Each row is a point. A path goes straight from each point to the next, and from the last back to the first. The post is the endless flat space through its rows: a point in 2 columns, a line in 3, a plane in 4, and so on, so that a path can go around it. How many times does the path go around the post? Going back the other way cancels.
In the rows, zero is written as 128.

Post:
[[148 151 127]
 [133  93 124]]
Path (29 x 3):
[[123 135 153]
 [147  87 148]
 [169 109 109]
 [152  92 102]
 [152 124 116]
 [143 158  82]
 [102 125 103]
 [122 150 142]
 [154  68 160]
 [162 131 123]
 [175 104 149]
 [172 118 148]
 [168 127  98]
 [134 146  92]
 [122 108 124]
 [111  88 146]
 [137 179 157]
 [143 119 153]
 [184 155 138]
 [184 163 104]
 [129 112  93]
 [110  96 121]
 [106 107 155]
 [142 111 146]
 [180 121 127]
 [162  77 140]
 [175 144  91]
 [138 124  94]
 [111  71 122]]
Times around: 4

Post:
[[142 112 104  96 128  91]
 [140 106 138 127 160 175]
 [116 148 108 111 129  96]
 [109 120 161 123 149 121]
 [126 132 182 177 146 136]]
Path (23 x 6):
[[132 147 154 153 110 113]
 [141 135 196 138 140 127]
 [108 174 113 136 115 142]
 [100 103 141 111 152 161]
 [ 97 114 137 126 166 125]
 [145 117 159 138 175 118]
 [ 95 144 216 123 155 157]
 [117 152 146 112 136 156]
 [ 99 169 130 101 100 135]
 [127 103 154 164 115 120]
 [137  86  88 123 119  68]
 [133 115  88  84 138  72]
 [133 135 153 147 154 140]
 [148 179 119 160  99 132]
 [161 125 138 179 101  83]
 [123  78 146 135 144 124]
 [148 134  95 136 139 113]
 [119 159 138 121 144  62]
 [134 111 165 102 135 123]
 [115 149 126 133 110 126]
 [174 119  74 140  83  35]
 [141 147 128 195 127 102]
 [120 107 162 173 117 147]]
Times around: 3

Post (7 x 8):
[[136 147 142 157 124 157 107 125]
 [137 120  82 159 133 152 111 103]
 [142 110  53 148 138 100  72 114]
 [119 168 110 100 149  69 141 133]
 [126 124 163 125 125 134 136 106]
 [121 157 176 124 171 146 149 121]
 [120 132 130 115 137 145 124 137]]
Path, 31 rows:
[[ 92 127 171 139 135 143 100  96]
 [ 98 128 139 169 164  91 163  86]
 [138 131 102 135 168 113  72 165]
 [149 128 128 138 102 107  98 122]
 [134 154  70 101 161 141 114 132]
 [112 156 105  91 145 135 123 113]
 [156 200 103 123 173 129 130 140]
 [156 128  94 135 170  83 156  78]
 [130 125 123 158 129 191 138 148]
 [123 165 130 181 134 127 131 106]
 [109 135 105 116 152 104 111 111]
 [130 186  86 115 164 115 105 122]
 [161 122 130 169 126 148  84 106]
 [159 100 126 138 132 178 115 154]
 [ 99 160  90 110 168 141 164 158]
 [109 122  80 172 151 151 103 113]
 [110 212 133 108 115 123 113 137]
 [141 131 164 109 123 139 125 102]
 [165 163 112 116 206 112 117 122]
 [115 169 126 109 152 124 141 106]
 [113 117 146 142 117 122 102  91]
 [116 125 163 158 113 154 146  92]
 [128  87  96 156 177 108 154  85]
 [144 162 123 122 140  65 146 113]
 [129 100  90 136 107 101 119 136]
 [101 115 119 122 123 109  87 145]
 [ 94 180  94 144 215 178 116 122]
 [119 203 100 107 144 149 160 101]
 [140  59 103 119 121 145 120  79]
 [154 143  84 134 157 157 104 122]
 [130 139 104 155 109 139 116  88]]
Times around: 1

Post (10 x 11):
[[150 128 111 123 147 162 111 106 134 149 125]
 [157 112 141  89 156 172 119 145 168 177 120]
 [103 151 149 105  92 123  95 112 141  95 133]
 [135 157 143 120 102 146 150 128  97 149 131]
 [108 105 122 152 111 111 135 120 141 109 160]
 [141 135 130 137  70 111 112 117 159  54 157]
 [131 163 152 106 144 145  92 142 108 174 136]
 [118 115  96 136 118 101 125 143 128 104 130]
 [110 169 139 112 132 161 128 157 120 133 150]
 [162 108  87  96 127 114 120 109 216 127 151]]
Path:
[[138 179 114 140 118 162 107 128  93 145 153]
 [129 146 139 112  99 145  97 139 101 125 119]
 [132 141 118  72 154 177  96 129 122 103 130]
 [109 139 119  74 155 157 120 172 171 171 184]
 [131 113 106 183 123 139 101 150 162  90 145]
 [156 147 191 156  71 131 132 123 102 125 109]
 [122  97 140 117  76 105 198 183 105  87 117]
 [122 201 153 102  94 142  78 116 116 103 181]
 [124 158 153 118  82 158  87 149 150 112 153]
 [148 141 116 127 108 143 130 147 143 137  79]
 [121 152 104 107 119 121  90 129 137 156 164]
 [ 83 117 115 125 106  80 154 178 146  76 174]
 [119 110 128 128 151 129 101  69 170 121 146]
 [ 99 152 132 141 120 136 110 158 141 109  92]
 [137 113  94 144 112 131 161 144 149 120  93]
 [158  67 117 132 101  99 109 106 157 147 120]
 [161 148  96 133 140 175 104  86 113 120 180]
 [137 161 167  81 184 180 116 157 158 145 178]
 [136 110  88 143 126 119 161 118 139 146 190]]
Times around: 0

Post, 13 rows:
[[166 103 154 106 100 142 130  84 135 139 140 132 103 124]
 [116 128 157 106  99 166 142 162 154 114 118 136 115 101]
 [139 118 119 110 140 147 144 153 100 111 119 112 102 160]
 [144 130 142 134 156 134 129  87 113 123 110 128 103  84]
 [136 195 145  84 129 149 145 134 129 117 106 152 146  83]
 [139 135 104 126 139 150 131 104 126 127 126  96 147 100]
 [122 131 148 106 131 145 139 140 159 140 111 135 150  88]
 [106 114 111 151 129 111 138 163 109 116 141 128 149 125]
 [112 117 124 143 152 139  97 185 131  81  81 144 117 113]
 [137 133 126 139 122 162 137 146 125 156 117 102 124 131]
 [143 120 117 183 188 114 132  89 144 100 104 117 115 131]
 [ 74 149 128 108 147 128 121 117 120 126 109 155 117 101]
 [163 124 169 144 167 184 110 118  82  87 133 146  97 179]]
Path (31 x 14):
[[ 92 188 161  91 134 130 148 139 122  95  62 149 103  77]
 [118 145 141  99  98 143 184 142 135  94 126 153 148  90]
 [132 130 118 114 189 172 117 107  53 128 132 120 153  95]
 [201 163 122 116 140 108 190 109 127 150 137 119  99 125]
 [150 120 130 114 109 111 100 110 174 116 124 124 134  66]
 [113 117 138 116 151 115 111 136 146 135  77 117 100 136]
 [101  80 106 124 145 125 107 160 104  78  85 125  97 111]
 [ 60 127 147 104 106 182 149 165  84  97 151 164 154  65]
 [113 139 144 120 161 212 114 122 156 148 109 146 116 113]
 [100 102 169 168 137 145 115 116 183 101 181 157 158 151]
 [170 160 113 106 120 170 105 115 101 104  94  70  99  71]
 [133 103  90 140 152  91  93 114  94  89  87 108  63 110]
 [140 142 135 183 127 125 116 133 101  94 141 139 138 152]
 [139 122 119 104  97  68 187 131 148  73  90 156 135  11]
 [118 114 126 152 145 115 138 121  94  64 157 174 118 112]
 [107 149 126 159 152 193 122 119 123 118 125 110 100 130]
 [110 183 153 116 163 135 129 127 115 131 120 134 119 138]
 [157 135 159  93 111 125 150 134 108 133 118 102  86 103]
 [ 80 152 132 110  99 174 162 183 157 126  99  93 139 119]
 [157 116  87 113 115 160 118 142 123 107  75  89 159  89]
 [125 132 124 131 135 151 143 133 140  87 122 155 163  82]
 [139 127 156  90 128 137 196 125 156 142 117 152 142  60]
 [121 137  61 104 158 159 118 177 101 125 127  96 125 129]
 [ 73 152 112 154 162 119 151 149 169 109 140 145 118 155]
 [100 132 150 154 124 120 164 116 161 122 163 115 139 118]
 [131 115 155  75 121 134 149  80  91  89 147 112 131 116]
 [171 129 135 121 156 130 134 128 110  82  72 133 119  85]
 [124 154  87 157 185 180  88 121  74  99  97 133 126  99]
 [120 172 127 130 162 134 166 145 171 165  95 160  89 137]
 [115  86  88  87 132  98 117 130 150 132  92 103 106  82]
 [139 129 121 127 169 143 112 101 113 159  96  93 121 113]]
Times around: 5

Post, 17 rows:
[[139  93 111 109 106 146 129 107 125 125 126 133 114 123 135 123 100 127]
 [128 148 111 121  95 141 142 138 119 105 112 127 144 114  87 115 188 160]
 [129 121 119 114 159 158 105 133 106 154 164 131  99 166 131 131 136  93]
 [ 96 132 131 136 120 114 109 149 144 146 138 166 148 105 104 130 152  74]
 [102 149  89 156  78 115 163 136 120  99 142 128 109 161 113 156 127 171]
 [106 143 117  87 129 122 154 162 136 114 144 109 163 122  92 132 183 153]
 [182 172 104 116 138 153  91 115 127 144 150 119 155 143 150 128 143 208]
 [147 122 128 136 129 155 109  98 145  87 132 160 139 142  85  88 156 181]
 [150 130 125 142 144 121 109 129 109 131 120 127 135 120 136  84  88 110]
 [151 117  73 115 166 150 103 103 120 152 138  92 161 147 123 148 128  81]
 [138 105 142 156 132 119 116 156 110 156 132 111 102 165 126 123 150 175]
 [157 129 102 140 155  95 158 127 124 164 148 143  77 118 127 124  96 126]
 [134 134 169  90  86 162 137 109 104 142 148 127 148 143  97 131 104 158]
 [105 123 159 122 103 167 143 143  97 100 109 102 134 104 103 166 117 104]
 [175  99 141 133 127 125 155 135 104 135 142 133 136 129 120 118 150 132]
 [192 150 122 139 125 150  87 124 178 102 134 151 146 162 113  86 131 119]
 [130 134 104 115 174  89 106 134 111 137 114 128  88 158 134 156 148 112]]
Path, 25 rows:
[[146 135 128 131 113 182 110  89 114 124 154 119 136 123  90 118  88  90]
 [101 139 122  90 136 127 167 104 123 101 161 144 107  95 104  62 149 169]
 [139 108 153  92 156 142 163 148 138 146 149 111 128 152 104 151 148 110]
 [114 162  85 113 151 120 132 132 113 147 138 133 104 168  92 142 128 136]
 [108 166  94 130  58 180  84 129 100 115 110  82 153 169  87 213 144 106]
 [178 140 170  98 136 143 123 121  71 153 154 129  83 116 158 155 151 215]
 [108 161  85 118 139 180 140 114 114 143 187 117 130 108 117  82 123 117]
 [162 171 115  82 115  86  62 142 106 148 135  97 152 157 145 100 153 195]
 [116 119  96 159 161 122 109 131  68 126 105 141 103  75 128 113 154 174]
 [196 141 106 142 114 187 171 121 121 110 125 122 152 153 103 117 118 149]
 [155 154 117 114 143 114 105  95 105 148 147 143 143 164 152 119  85 106]
 [166 142 110 102 135 140 108 130 155 122 143 100 176 149 110 124 174 119]
 [ 99 139  80 132  87 155  94 169 115 130 137 101 150 167 113 169 195  99]
 [145 119 103 150 116 165  97 122 160 132 124 193 130 117 116 106 105  72]
 [ 97 145 123 148 143 187 100  83  91 114 122 136 133 185 118 157 106 169]
 [155 144 125 145 121 136 126 130  89 171 156  93  95 139 178 151  97 132]
 [142 105 153 131 168  65 164 169 135 126 138 107 105 125 104 111 145 196]
 [150 155 104 121 112 142  90 155  88 152 105  82 135 160 112 190 108  99]
 [173 106  65 103 179 147 164 109 117 107 119 106 106 156  96 126 146 128]
 [ 90 104 133 114 113 119 149  96 135 166 133 148 142 136  86 167 168 107]
 [134  35 148 125  92 127 157 128 157 116 160 126 116 135 145 113 144 133]
 [136 182 107 164 128 126  82 167 106 132 137 133 156  93 149 215 197 127]
 [102 122 108  82 134 156 164 136 104 129 150 131  94 130  87 106  65 102]
 [120 199  62 141 131 134 118 125  82  86  70 131 101 123 176 168  86 134]
 [109 199  92  86 114 121 150 138  90 106 150 155 135 138  88 131 158 129]]
Times around: 2

Post, 17 rows:
[[119 148 119 160 132 118  99 113 198 140 115 134 123 128 106 104 146  93]
 [143 147 129 132 128 111 144  79 120 133  92 133 113 138  99 136  85 109]
 [103 123 118 150 146 123 177 140 142 105 126 118 126  96 118 108 151 161]
 [128 105 140 179 133  78 135 150 142 104 101 141 142 107 128 150 143 128]
 [100 137 114 125 102 150 160 158 158 121 192 157 141 153 101 106 147  93]
 [122 146 143 118 127 113  92 116 107 162 126 100 149  97 167 148 112 142]
 [136 124 131 115 144 144 164 104 142 114 141 146  64 142 117 130 138 104]
 [127 110 108 143 148 163 127 118 180 143  80 153  89 120 121 107 127 178]
 [182 162 119 147 123 141 120 138 113 119 108 110 114 105 130 136 133 149]
 [178 161 123 110 143 121 105 148 129 176 117 132 102 141 118 121 103 143]
 [184 160 147 144 125 121 147 114 182 154 123 115 127  99 130 117  97 131]
 [116 134 106 100 102 132 152 138 127  78  90 124  79 144 112 125 131 124]
 [117 106 105 137 114 156 134 114 172 128 137  98 121 163 120 132 142 117]
 [143 135  93  96 110 164 112 151 138 139 125 121 148 144 118 117 179 108]
 [142 172 113 112 100  98 115 111 135 189 125 165 137 125 117 111 142 146]
 [159 132 112  93 116 136 153 121  99 108 141 165  91 158 123  85 123 119]
 [ 68 131 190 124 127 144 155  75 108 117 136 164 103 166 148 111 158 119]]
Path, 23 rows:
[[172 126 171 159  90 136 172  97 126 123 127 124 159 131 147 104 138 123]
 [115 189 108 121 119 155 101 104  99 110 117  88 124  86 160  91 163 132]
 [157 176 144 150 143 116 116 114 118 143 105 118 165 128 144 122 144 116]
 [117 121 122 140 107 103 151 140 170 113 110 157  88 112 146 126 116 115]
 [118  85 107 162 118 109 145 136 141 104  90  84 132 141 104 158 101 112]
 [143 106  68  94 129 136 121 176 120 120 104 139  87 126 158 111 106 166]
 [161 161 147 111  93 118 125 102 141 139 108 163 166 182 129 117 110 123]
 [133 149 140  83 149 141 140 134 122 137 152 143 114 144 102  99 143 117]
 [178 108 121 130 120 143  98 172 128 149 118 196 100 103 162  81 159 175]
 [174 154 164 164 106 136 135 139 107 198 121 172 160 132 161 134 125 153]
 [174 132 110 161 132 111 158  89 168  61  73 120 127 135 112 127 138  83]
 [165  93 110 168 161 121 117  96 167 141 113 130 167 133 105 124 123 146]
 [154 133  83 108 102 118 138 166 180  89 159  93  85 148 106 148 186 146]
 [115 132 145 152 111 117 160 108 143  83 135 148 116 167  89 121 157 109]
 [108 110 118 154  97 160 107 129 166 137 161 156 125 167  97 130 143  87]
 [189 175 171 186 145 145 120  91 175 218  96 175 121 130 124 107 141 160]
 [ 77  78 118  98 118 115 175 143 117  38 111 155  64 132 180 109  76 154]
 [112 160 154 128  70 141  99  62 100 122 103 156 147 151 157 100 110 161]
 [166  49 100 118 127 103 156 147 204 159 134 159 125 140  92 158 104  95]
 [162 145 113 112 118 163 132 127 118 142  75 150  70 121 126  81 115 160]
 [136 125 129 123 123 151 138  77 110 101  63 191  96 189 147  81 106 124]
 [129 189 109 136 151  95  48 146  88 124  38  84 138  71 159 131 129 194]
 [155 142 159 117 123  83 155 117 172 132 170 137  83 126 121 141 106 109]]
Times around: 4
